Rows are points. Examples show where two turns around zero, p and q, send a point. Where does a point land after both, in the order given? Backwards means that the second turn is done in reverse. Each puzzle has new turns, and all numbers are rounded.

Turn p:
[-33 -17 -19] => [-34  -8 -23]
[-23  10  71] => [-15 -34  66]
[-11 -14 -23] => [-13   0 -26]
[ 15  21 -39] => [  8  41 -21]
[  4  10 -30] => [ -1  25 -19]
[ 48 -10  40] => [ 53 -24  25]
Turn q:
[ -7  14 -18] => [ -1  16 -17]
[32 33 33] => [-23  25  45]
[  7 -27 -14] => [ 28 -13  -4]
[ 26 -54   0] => [ 46 -33  20]
[-58  35  -1] => [-51   6 -44]
Where do these land?
q, then p: [  1  31 -10] => [-15  26  12]
p, then q: [-48  38  -3] => [-56  -9 -24]
p, then q: [ -8 -19  27] => [ 10 -32   6]
p, then q: [27 20 -7] => [-4 27 20]
p, then q backwards: [ 29 -70  -7] => [-37 -60 -30]

Turn p:
[ 16   1  -1 -20] => [ 16   7 -18  -4]
[ 20 -17   3  20] => [ 23 -10  19   9]
[ -6  37 -56  -6] => [-27  19 -34  48]
[-28 -52  18  -5] => [ -4 -51   8 -34]
[-10 -14  62  -7] => [  7   0  25 -59]
[15  8 11 11] => [12 14 14  2]
[ -7  37 -37   7] => [-26  22 -14  38]
Turn q:
[-11 -28 -18  -7] => [  2 -35   2   4]
[ 5 -6 19 48] => [-22  19 -18  39]
[ 17 -13  -9 -20] => [ 27 -12  10   1]
[  0  76 -15 -14] => [  6  41 -23 -63]
[-11 -29  23  -8] => [-12 -13  30  18]
Where do these land?
p, then q: [  8  37 -27  31] => [-36  30 -30   7]
p, then q: [-55  -8  20  -7] => [-22 -34  37 -22]
p, then q: [-15 -13  16 -39] => [ 23 -30  12 -25]
q, then p: [ 28 -34 -12 -39] => [ 56  -5  19 -10]
p, then q backwards: [28 22  3 26] => [30 -3 32 -4]
q, then p: [ 5 -4  0 28] => [-13  -4   9  24]

Turn p:
[ 39  -1 -27 -12  -5  13  27 -12] => [ 21 -28 -28 -26  -5  -6  19 -19]
[  1   6 -50  15 -18 -15 -15 -17] => [-13  20 -48   1 -22  -5  -6 -22]
[-13 -49  40  -1  38   2  21  11] => [ -3 -25  34  24  60 -10   5  11]
[ 5 26 11 18  9 -1 34  1] => [  9  13  10 -10   3   4  43   5]
[  2 -30  64   8  27 -31 -27 -14] => [ 13  23  55  22  46  -9 -31 -20]
[ 8 -7  2 -8 -7 17 14 54] => [ 12 -24   1  -1  -6 -23   6  47]
[ -5  30 -25   6 -20  37 -24   5] => [  5   6 -29  -8 -34  33 -12  23]
[ -1  12 -27 -18  25 -22 -20 -10] => [-28  15 -11 -32   6  -6 -19 -14]
[-35  13  13  -9 -48   0 -11 -19] => [-16   1  18  29 -48  22  -8 -13]
Turn q:
[-38 -19   7  20  27 -21   0 -42] => [-35 -10 -16  -5  35 -22  -9 -41]
[ 28  14 -25  23  19 -29  19 -11] => [ 33   5  -3  17  32 -32  19  -3]
[ 30  36   4  22 -35  -5  12   2] => [ 25  32  12  24 -30 -18  23  -3]
[-10 -22 -10 -37 -43 -16  10  -1] => [-22 -13  -8 -31 -30 -21  17  30]
[ 12  30  41  15   3 -19  -8  28] => [ -2  25  42  36  -4  -6 -19   6]
[-11 -18 -15 -15 -32  16 -30  26] => [ -9  -4 -27  -8 -34  17 -19  32]
[-49   2  20   1   7  30  -7  38] => [-43  -4   1  23  -5  51 -12   6]
[ 11   6 -10 -37  26   9 -17 -32] => [ 15  12   2 -50  25  10  -8  -5]
[ 26 -28 -12   8  27  35  21  -6] => [ 37 -41  -3  -5  10  21   8 -21]
Where do these land?
q, then p: [-29   7 -21 -24 -25  21  14  -1] => [-21 -35  -9   0 -21   6  26  17]
p, then q: [ 24  -4   9  18  24  40  26 -17] => [ 40 -34  13 -11  17  22  14  -9]
p, then q: [  0  30  21   8  14  16  21 -25] => [  9  -8  28 -12  -7  28  25 -20]
q, then p: [ -4   8   2  22 -17 -15 -32  45] => [ 10  41 -20  19 -19  -4 -10  33]
q, then p: [  4  -1  17  12  20  18 -18 -44] => [ -1   1   2 -21   2  30 -21 -41]
p, then q backwards: [-29  16 -76 -27 -16 -10   7  19] => [-55 -36 -14 -11 -58  -8  -9 -10]
p, then q backwards: [-22  -2  28   6  -1   5  13 -40] => [-9 19 25 15 21 28 24  5]
p, then q backwards: [ 48 -18   9   0 -20 -28 -32  42] => [ 54 -11  -1  12 -13 -45 -35  -7]
q, then p: [ -8  20   8  -9   6  -5   4 -26] => [-14   2  20 -18  -1  14  11 -11]
p, then q backwards: [ 33 -40  31  -9  31 -11 -14  46] => [ 40 -14  -2 -12  39 -59 -11   6]
q, then p: [-17 -16 -28   3 -16 -31  11   1] => [-32   4 -15   7   4 -34  13   5]

Turn p:
[-23  -3 -12  -4  -7   3   1 -15   3] => [-20  19   1 -10  -4  -5  -4   0   6]
[15 25 24  3 -1 -8 14  7 -9] => [  8 -15  -1  17 -10   4  25  -9 -21]
[  2 -13  -4 -16   1   9 -19  -4  -6] => [ 15  10  -4 -21   4  -1 -10   3   2]
[ 5  6 16 -8  3 -6 23 18 -9] => [  1 -25  12  -2  -4   1  21  -7 -10]
[ 22 -29 -13  -4  -4  -2  -6 -12   8] => [ 16   2  -9  -5  15  -5 -12 -12  29]
[-1  2 -4 -3  1 -1 -8  2 23] => [  2   7   1   7   7 -10   2  17   9]
[-11 -18  -4   8  15   5 -12  -9   5] => [  2  14  14  -1   4   3 -23   3   8]
[-13  11  -5  11 -14 -32  -1  20 -15] => [-19 -25 -12   6 -19 -20 -10   2 -16]
[ -1 -11  -9  15 -16  11  -7   9  12] => [ -4  -3 -10   3  -6   9  -9  17  22]
[-14  -3   7  -1   7  16  -9 -26   1] => [ 2 33 10 -4 -5  8 -5 -4  0]
[ 19  33   4  -1  15   6  25  10 -14] => [ -3 -17  -2  11  16  18  27  -9 -29]
Turn q:
[ 11   2  -3 -14   6 -12   2   4 -29] => [  1  -8  -2 -11  -2 -23  17 -12 -14]
[ 5 -2 12 13 -5  9  5 19  7] => [ -5 -15   7   2 -11   9   2  17   9]
[  1 -12  15   0  -6  12 -14  10   2] => [  4 -16  12  -2 -13   6 -16   2   0]
[ -5   0 -35   7  -2   8 -14 -14   5] => [  0  21 -13 -14  19  -1 -21  11  -6]
[-18   1 -20  -6   2  -1  -7  12 -12] => [-14  13   4 -18   0   0  -1  -1 -20]
[ -2  10   5  11  -8  -7 -13  -3  13] => [10 12 10 13 -2  1 -6 13  2]
[  2  31  15   7   0   5  -1 -37   7] => [23  6 10 27 35  2  4 -2  9]
[  7 -14 -10 -24  -6  -1  33  -5  12] => [  3   2 -30 -12  -8  16  16 -18  16]
[-13 -10  -7   8   6 -14  -1   3 -21] => [-17   1  -7   4  -4 -11   0  -2 -24]
[12 -6 29 -3 14  1 10 11 15] => [ -6 -17  10  12 -15   1   6  -7  28]
Where do these land?
q, then p backwards: [  0  17  10   8  -8 -16  -4  -3  -9] => [ 3 16 17 -3 11 -7 -3  0 13]
q, then p: [  5 -17  23   8  -4   1  -7   7  13] => [  9  -1  -9   6 -17   3  -9  11  22]
p, then q: [-11  -3   7  10  -4  14 -11 -10   4] => [11  2 16 -5  5 10  3 14  1]
q, then p: [ -1  -1   1   2   4 -18  19 -14   6] => [-22   2  -6  17   9   6  -2  -3   3]
q, then p: [-6 -4 -7 15 -7 12 23 14 -2] => [-16  -8   9 -21   3  14  -2  12   6]
p, then q: [  7 -15  -8 -76  -5   8   6  26 -15] => [  2   1 -17 -30 -25 -12  28 -63  22]
p, then q: [-15   6  -3   6  18 -11  -3   4  13] => [-11  -3  17  15 -10  -8   2   5 -10]
q, then p: [ 10  -2  -8  -3   2 -22 -13   2  -6] => [ -3  -9 -14   6  -5 -20   3  -8  -8]
p, then q: [ 2 16 -6  5  0 13  2 -8 -8] => [-7 -3  1 -9 19  5  3  2 -8]
p, then q backwards: [10 12 -1 11 19  4 -5 -9 -8] => [-20   2   2   3  -9   1  -3 -20  -4]
q, then p: [ -5  -8  -6   4  -7  14  -5  -7 -16] => [  8  -1   0 -16   5   4 -16  -5  -7]
q, then p: [ 3 -1 -2  9 -8  2 -2 -2 29] => [ 5 -1 -9 10  5  6  4 27  4]

Turn p:
[ 24 -13   1  19  -4  13 -13 -27   5 -15   5   7] => [ 17  -8   0   2  22  18 -23 -16   9 -12   7  17]
[ 23  -5 -12   2 -12 -76 -23   8   5  -5  -1  -3] => [ 24 -18 -16  -5 -28 -65 -14  -8   6 -16  13  19]
[ 13   7   9   2  -8   8   2  22  15  29 -11  -2] => [  9   8  17  17 -25   7  13   6  17  14  -2   6]
[-14  -9 -20 -12   5  14  55  17  10 -10   1  19] => [-22   4 -24   1  -2  26  50  11 -14 -16   8   3]
[-24 -17  -4   3  17  11  16  15   2 -10   9 -16] => [-19 -17  -4  -4  12   8  20  14   6  -4   7 -25]
[ -8 -13  -7   2 -21  14 -27   7 -11   2 -16  10] => [ -7 -23  -1   5 -13  13 -23   5  -7  14 -16  12]
[ 28   2 -16   2   3  16  11  21 -15 -15 -36 -21] => [ 28  -8 -26  28  -3  12  10  13   9  -6 -32 -14]
[ -2  28   8  10  24  -9  -3 -56  27  40   0  -6] => [-12  48  20  11  34 -25  -6 -28  25  22  11  17]
[  1   4  -7  12  14  10 -20  20 -18  11   9   3] => [  6  -3   8   7   2   1 -16  35  -3  11   5  -5]
[-11   1   2  15  -8  10 -29   9   1 -20  14  14] => [-11 -12  10 -13  -5  12 -32  15   0 -15   3   3]
[-18 -11   9   8  -3 -15  22  17 -18  -7  11   6] => [-10 -16   7   3  -6  -7  16   6 -28 -16  12 -14]
[-14   8  52 -50  24  14  -4 -31 -13 -17  -3   2] => [  5  17  28 -53  30   4  11 -21 -19  11 -40 -15]
[  9  -7 -15 -35 -31   3   9  -9  -4   3   7  -5] => [  9   2 -29 -14 -20  13   5 -24 -12  20   5  -1]
[ -7  27  -1  23   0 -13   2 -15  15  14  10  -7] => [-14  27  10  15   2 -16 -12  -9  13  -6  18  -2]
Turn q:
[ -1  13  28  21  -3   2   1  25 -41 -19  -4  24] => [-23  12  14  16 -12   3  -6   4 -35  -7  18  42]
[ -2 -21 -29  -7  -7  19   8 -16   7 -10 -10  21] => [  6  -4 -34  -5   8  16   2 -12  22 -11 -12  16]
[-22  -1  22  43 -17  -3  -9  28 -25 -18  10  -3] => [-25  -3   7  42 -10  -6 -25  15 -24 -16  25  11]
[  5   2  -5 -10   3   2   0  -8  28 -27  25  20] => [ 16   9   0 -11  -1 -21  -7 -15  32 -15  10  15]
[-10  -6 -15  -5 -18  -8   3 -32  16   0 -13  18] => [-10 -14 -14  -6  -2   4  -8 -25  25   1 -25   3]
[ 16   3  34  44  -8 -25  13  13 -25 -13  -8  -2] => [ -9   8  24  47 -11 -15  -7   0 -38   3 -10  20]
[  6 -25 -25 -27  -8 -19  15   5  18  11  -7   7] => [ 10 -24 -16 -11   8 -10  19  15  25   9 -26   6]
[ 21 -19 -10 -12   9   2 -15 -22  11   7  -6   0] => [ 27  -1 -13 -13  13   5  -9 -10   7  19 -13  -4]
[  3 -38  11  -6  12  -9   7 -13  17 -17   6   9] => [ 26 -19   2   8  28 -12  -4 -15  12  -4  -4  16]
[-12  31 -20 -30  27   7  -5 -13 -12  20  32 -34] => [ -7  14  -9 -39   5 -13  26  -5  -8   6  30 -49]
[-12   9  35   5 -37   5  -8  25 -26  21 -14   4] => [-25 -24  20  14 -33  27  -5  17 -22  13  13  11]
[-15  29 -13  -4  27  -5 -25  11   5  20   1 -15] => [-19  20  10 -28  11  -2  -8  21  -2   6   7 -32]
[-26  40  -1  -6  30  22   5   4   4  38   0 -28] => [-23  21  22 -20   9  24  25   9  -2  -2  17 -50]
[ 12   1  -4 -13  -4   5   1  -3   9 -14 -18 -23] => [ 23  -4  -2 -10  -9   4   0   2  -9 -16 -18 -12]
[ 38 -18  -8   9  -6   5  10  -6  14   1   8   1] => [ 34  11 -12  19  -5  -4   7  -3  14  13 -11   6]
Where do these land?
q, then p backwards: [  2  -6 -14 -24 -22  12  -1  -2   1  28  17 -27] => [  4 -20 -12 -19  -5   4   9  30  -3   1  15 -33]
p, then q backwards: [ 24  15   5 -15 -22   1   8   1 -12 -22 -24  30] => [ 29   4  -3  -1 -10  13  11  -4 -12 -32 -36   0]
p, then q: [ -9  13 -25  -7  16  19   1 -23 -19 -26 -20  -2] => [-13  25 -17 -24  23  14  -5  15 -15 -16 -17 -11]
p, then q: [-13   4 -13 -26  28   0  -3  28  23 -24 -19 -17] => [  4 -18   4 -14   3   0  18  31  18 -32 -34  -7]
q, then p: [  3   4  -7  20  23 -17 -12 -24  21  23 -14  -2] => [ -5  16  15  12  13 -20  -1   1  29  22 -24  -6]
q, then p backwards: [ -7  26  17  21 -31   7  29 -19 -26 -22  23  15] => [-11   6  -1  17 -49 -28  32  -8  22  14  -7  11]
q, then p: [ -7  25 -23  -2  -2  35   8  25  22 -15   1   5] => [ -8  16 -15 -21 -26  25  -1   4  16 -33  -7 -12]
p, then q: [ -6 -30  20  -4   2 -20  -3  30 -26  32  -2   5] => [  0 -31   8  35   2  -4  20  11 -18  32   3  17]
p, then q backwards: [ 18  17  24   7  13  -5  -8 -20 -31   5 -24 -15] => [ 26 -12  11  22  23 -23   1 -16  18 -10 -11 -19]
q, then p: [ 34  -4 -19  23   5  -5  -3  -6  16  27 -26 -24] => [ 15  12   0  46  -9  -4   0   9  26  16 -27 -10]
p, then q: [14 -9 26  8  8  6 16 22 25 25  3 19] => [  9  -1  31  25 -14   6  21 -11  16  -4  13  25]
q, then p: [ -5 -25  11  -2  11 -21  -3 -20 -24 -26  17   9] => [  5  -7  -5  -9  32 -29  -9   2 -22   1  16  22]
q, then p: [ -6  -4 -22  -2  12 -16 -14   3  -9  15  32  -5] => [ -8   6 -10  -4  -6 -31   9  14   8  15  26 -10]
p, then q: [-22 -15   1  -1 -23  -9  -4 -12  24  -2  12  -6] => [ -5 -28  -8  -7   7  -4  -7 -24  20  -1  12 -11]
p, then q: [-22 -13  19   3 -18  14 -12  17  17 -18  27  14] => [ 15 -37   1 -10  -6  13  -7  -5   4 -18  34   7]
